Each point is reached from the start by the listed moves, each made once or not at all, plus a little noise. Say if it took an odd or an even number of moves. Then give how often each move was made.

Moves:
(1): 37; -33; 19
(2): 2; -19; -33
Start: -16; 22; 30
Points:
21; -11; 51 -> odd (1, 0)
22; -30; 15 -> even (1, 1)

Moves:
(1): 9; 7; 10; -14; -15; 4
(2): 26; 30; 1; -16; 40; -20
(3): -26; -40; 9; -13; -20; 25
(4): -14; 47; 21; -10; 19; 9
(5): 31; -52; 5; 47; 5; 14
(6): -25; 17; -16; -34; -18; 30
Start: 0; 9; -4; -10; 1; -14
Points:
3; -85; 7; 23; -16; 24 -> even (0, 0, 1, 0, 1, 0)
-10; -37; 30; 16; 6; 36 -> odd (0, 0, 1, 1, 1, 0)
-38; 17; 23; -33; -3; 19 -> even (0, 0, 1, 1, 0, 0)
-11; -58; 5; -22; -42; 59 -> even (1, 0, 1, 0, 1, 1)

Moves:
(1): 0; -8; 22; 9; 14; -23; -8; 10; -37; -6; 48; 3
(2): 16; 5; -45; 20; -26; 26; 3; -15; -27; 0; -7; -3
(3): -7; -21; -19; 12; 10; 15; 7; -18; 4; 12; 3; 8
(4): 1; -10; -2; -8; 4; 8; -16; 2; 2; -20; -2; 16
(5): -2; 7; -10; 8; 17; 5; 39; -14; -4; -15; -28; -6
(6): 37; 4; 30; 1; 17; 6; -14; -17; -17; 20; -2; -15
(7): 7; 19; -4; -19; 27; -10; 5; 12; 12; 0; 20; 1
(8): -11; 19; 22; -7; -17; 33; 2; 3; -15; 8; 18; -17
(9): 1; 4; -8; -14; 2; -7; 4; -22; -9; 4; -1; -7
(10): 25; -25; 1; -19; -26; 8; 28; 6; -6; 23; -13; -5
(11): 71; -16; 19; 15; -6; -30; 0; -33; -7; 12; -10; 60
Start: -18; -26; -12; -20; -11; -7; 9; -7; -6; -6; -17; 13
Points:
-39; -20; -20; -7; -2; 46; 57; -35; -20; -1; -24; -1 -> odd (0, 0, 1, 0, 1, 0, 0, 1, 0, 0, 0)
16; -8; -28; -28; -25; 32; 77; -5; -81; 4; 20; -13 -> even (1, 1, 0, 0, 1, 0, 1, 1, 0, 1, 0)
47; -82; 6; 8; 9; -37; -9; -46; -44; -9; 22; 101 -> even (1, 0, 1, 1, 0, 0, 0, 0, 0, 0, 1)
24; -67; -62; -26; -9; 15; 28; -10; -57; 2; 31; 34 -> even (1, 1, 1, 1, 0, 0, 1, 0, 0, 1, 0)
99; -54; -28; 26; -16; 10; 7; -89; -53; 38; -34; 64 -> even (0, 1, 1, 0, 0, 1, 0, 0, 0, 0, 1)

Moves:
(1): 15; 25; -16; 9; -3; 20; 9; 24; 7; 21; 24; -14; -5; -2; -14; 13; -21; 0
(2): 6; -6; -7; 3; 1; 0; -9; 7; 0; -4; 4; 6; 9; -7; -10; 7; 8; -9
(3): -16; -7; 0; 10; -7; 0; -8; -8; 20; 1; -18; -12; 11; -9; 6; -4; -32; -30
(4): -2; -35; -17; -11; -8; 3; 4; 2; 2; 3; 0; 18; 6; 2; 5; -52; -6; -4
(5): -13; -5; 15; -3; 14; 15; 1; -9; 10; -13; -1; 5; -3; -4; 7; 1; 7; 6
(6): -10; -2; -8; 5; 0; 9; -3; -8; 1; 6; 2; -2; -4; -23; 1; -17; -1; 2
(7): -8; 14; -20; -17; -14; -5; 9; 18; 20; 5; 12; 3; -13; -1; 6; 32; -7; 19
(8): 3; 19; 5; -13; -11; -5; -2; 12; 1; -8; -11; 1; -7; 4; 20; 18; -18; -4
(9): 4; 22; -5; 2; 8; 10; 2; 0; 8; 10; 4; -15; -4; -3; -12; -11; -7; -15
(10): -10; -5; -11; -18; -1; -7; -20; 2; 0; 3; 8; 4; -13; 26; 29; 16; 0; 16
(11): 3; 4; -4; 5; 27; 5; 14; 17; -2; 33; 27; 5; -21; -6; 6; -1; 25; 14
(12): 3; -1; -6; -15; 2; 16; 14; 8; -33; 17; -19; 3; 25; 26; 4; -20; 8; -1
(13): 22; 3; 9; -6; 10; 9; 5; -4; -1; 4; -4; -30; -6; -9; -16; 2; 12; 1
(14): -4; 1; 33; -6; -1; 8; -3; -11; 3; -2; -5; -18; -6; -8; -7; 2; 18; -3
(15): 12; 10; 2; 0; -3; 1; -11; 5; 18; 6; -6; 16; -8; 0; 4; 18; 6; 9
(16): -7; -9; -31; 15; 11; -2; 6; 22; 13; 4; 40; 22; -6; 10; 37; -39; 37; 40
(17): 0; -2; 6; 17; 2; -19; -23; 17; 1; -18; -10; 1; -18; -14; -28; 33; -1; 9
(18): -8; -4; -13; 10; -6; 8; 10; -4; 3; 1; 4; -3; -15; -1; 5; -14; -6; -12
Start: 9; 2; 10; -10; -13; 3; 4; 6; 17; -10; 19; -25; 22; -2; 22; -22; 13; 0
Points:
3; 12; -34; -15; -17; 29; -23; 55; 49; -16; 43; -22; -27; -2; 24; -10; -33; -14 -> odd (1, 1, 0, 1, 1, 0, 0, 1, 1, 1, 0, 0, 0, 0, 0, 0, 1, 1)
40; 68; -76; -46; 18; 45; 32; 113; 31; 74; 104; -40; -19; 34; 74; -4; 49; 61 -> even (1, 1, 0, 0, 0, 0, 1, 1, 1, 1, 1, 1, 1, 0, 0, 1, 0, 0)
13; -6; -31; -2; 33; 47; -5; 66; 55; 29; 26; -9; -5; -36; 47; -87; 50; 20 -> odd (0, 1, 1, 1, 1, 1, 0, 1, 1, 0, 1, 1, 1, 0, 1, 1, 1, 0)
-17; 22; -2; 8; -11; 24; -60; 58; 92; -15; 46; -17; -26; -31; 65; 26; 15; 37 -> odd (1, 1, 1, 0, 1, 1, 0, 1, 0, 1, 0, 0, 0, 1, 1, 1, 1, 0)
56; 34; 20; 1; 22; 54; -3; 60; 14; 51; 32; -59; -13; -47; -36; 16; 67; 24 -> odd (1, 1, 0, 0, 0, 1, 0, 0, 0, 0, 1, 1, 1, 1, 1, 0, 1, 0)
44; 25; -14; -7; 27; 37; -6; 68; 56; 56; 107; -35; -35; 2; 49; -3; 99; 67 -> even (1, 1, 0, 0, 0, 0, 0, 0, 0, 1, 1, 0, 1, 1, 1, 1, 0, 0)
4; 53; 4; -17; -24; 56; -6; 9; 59; 27; 23; -114; -26; -28; 33; -17; -43; -44 -> odd (1, 0, 1, 0, 0, 1, 0, 1, 1, 1, 0, 0, 1, 1, 0, 0, 0, 1)
17; 30; 14; -29; 16; 71; 37; 47; 42; 49; 39; -76; 13; -23; 6; 9; 31; -1 -> odd (1, 1, 1, 0, 1, 0, 1, 0, 0, 0, 1, 1, 1, 1, 0, 0, 0, 0)
-3; -25; -18; -58; -27; 30; -6; 9; 6; 15; -22; -43; 35; 14; 70; -77; -25; -19 -> odd (0, 0, 1, 1, 0, 1, 0, 1, 0, 1, 0, 1, 1, 0, 0, 0, 0, 0)
5; 1; 18; 29; 25; 16; -19; 35; 70; 24; 44; -44; -35; -61; 25; -27; 76; 42 -> even (0, 0, 1, 0, 0, 1, 0, 0, 0, 0, 1, 0, 1, 1, 1, 1, 1, 0)
